Each row is a point. A path goes straight from each point to the next, and from the last back to the first. The post is the endless flat space through its rows: a point in 2 columns, a line in 3, a plane in 4, and so on, so that a path can go around it. Count how often the path circles the post. Going back the other way cancels.
(in the rows, 128 means zero)

Post:
[[134 141]]
Path:
[[ 89 136]
 [131 103]
 [152 121]
 [187 168]
 [126 166]
 [132 182]
 [ 91 148]
 [110  93]
 [164 106]
 [153 146]
 [139 204]
 [108 155]
 [ 67 148]
 [102 100]
 [148  92]
 [166 148]
 [142 162]
 [117 190]]
Times around: 3

Post:
[[144  81 145]
 [133 135 112]]
Path:
[[152 100 111]
 [166 121 128]
 [133 162 149]
 [101 120 151]
 [ 88 114 117]
 [143  82  89]
 [181 141  90]
 [170 118  70]
 [129  64 136]
 [115  85 106]
 [143 123  77]
 [195 105 129]
 [149 137 138]
 [111 103 170]
 [108 120 121]
 [132  95  99]
 [176 103  96]
 [158 120  57]
 [120 112  88]
 [ 87 137 129]
 [127  92 178]
 [168 107 161]
 [201  41 130]]
Times around: 1

Post:
[[118  95 166 122]
 [134 133 128 115]
 [199 125  84 117]]
Path (32 x 4):
[[142  99  85 127]
 [151 121  89  90]
 [191  97 112 101]
 [165 113 166 108]
 [122 134 148 130]
 [172 139  80 128]
 [109 105 149 119]
 [145  74 139 116]
 [161  99  99 150]
 [179 131 105 130]
 [117 116 172 119]
 [154 149 110  89]
 [100 100 135  88]
 [107  79 136 129]
 [127 148 100 134]
 [138 105 169 140]
 [174 121 132 110]
 [150 118 131 100]
 [116 105 116  86]
 [233  50  62 109]
 [141 109 124  73]
 [188  97 138 102]
 [186 157 113 137]
 [217  99  85 158]
 [195 109  76 126]
 [165 137  84 109]
 [140 131 100 146]
 [172  86 144 143]
 [150 157 140 122]
 [180  76 154  94]
 [149 149  64  89]
 [167  91  82 121]]
Times around: 1

Post:
[[113  97 107 117 117  81  38  94]
 [139 105 164 105 160 175 157 101]
 [113 115 109 127  77 118 153 104]
 [ 84 167 113 107 119 134  95 107]
 [133 179 121 154 128 131 119 116]
 [105  79 138  87 139 141 217 147]
 [143 140 151  88  87 108 141 127]]
Path:
[[127  94 149  95 105  80 123 129]
 [ 89 118 122 141 153 124 133  61]
 [150 150 102 103 115  25  31 111]
 [103  91  93 102 143  77 142 171]
 [143 118 127 140 100 133  98 109]
 [127 111 169 119 128 142 122 125]
 [118  37 154 135  86  85 163 105]
 [135 167 145 131 169 173 145  48]
 [127 112 108 110 158 144 138  72]
 [ 97 142 108 100 159  74 147 135]
 [154 117 125 122 127 135 174 114]
 [130  92  99  92  84 155 118 109]
 [107 105 100 121 118  80  91 151]
 [ 63  94  97 172  76  95 173 148]
 [101 205 138 108 111  65  82 154]]
Times around: 2

Post, 8 rows:
[[130 111 100  99 136 142 117 134 116]
 [185 151  95 117 128 105 153  48  75]
 [106  81 138 145  65 121 143 112 166]
 [126 153 131 127 153 129 125 126  89]
 [106 150 171 111 152 129  82 227 127]
 [138  77 143 138 114 163 129 125 159]
 [147 155 117 125 135 112 162 131  96]
 [114 148 149 114 122 113 137 128 151]]
Path, 28 rows:
[[130 117 158  95 137 149 114 108 150]
 [152  63 117  91 114 117 140 160 161]
 [126 141 116 165 112  97 142  88 138]
 [159 215 154 129 103  66 151  90 127]
 [137 203 168 194 101  66  99  92 103]
 [110 129 126 143 187 146  91 109  78]
 [118 105 126  72 131 129 138 174 132]
 [106 151 167 136  76  93 149  86 127]
 [136 121 108 124 165 169  89 167  61]
 [106  92 159 189 120 154 131 121 173]
 [141 195 142  87 184  67 117 119 112]
 [120 113 140 132 113 116 150  97 184]
 [ 88 217 148 111 132  72 108  91 124]
 [156  73 104 159  84 178 152 125 137]
 [129 165 154 110 174 151 133 126 110]
 [ 98 129 138 107  66  51 141 102 120]
 [126 129 117  96 153 118 110 173 162]
 [135 142  93 139 173 139  80 186  76]
 [126 112 105 140  92 131 164 218 141]
 [189 106  99 152 172 168 135 156 106]
 [ 61 100 133 116 161 153 121 220 148]
 [133 112  85  94 104 119 216 117 110]
 [105  47 131 151 114 202 147 114 158]
 [152 186 113 136 152 117 121  76  52]
 [143 113 137 141 132 132  88  27 149]
 [170 172 132  96 163 104 114 108 140]
 [143 186 111 101 126 108 132 104 132]
 [113 143 146 119 110 119 155 172 142]]
Times around: 0
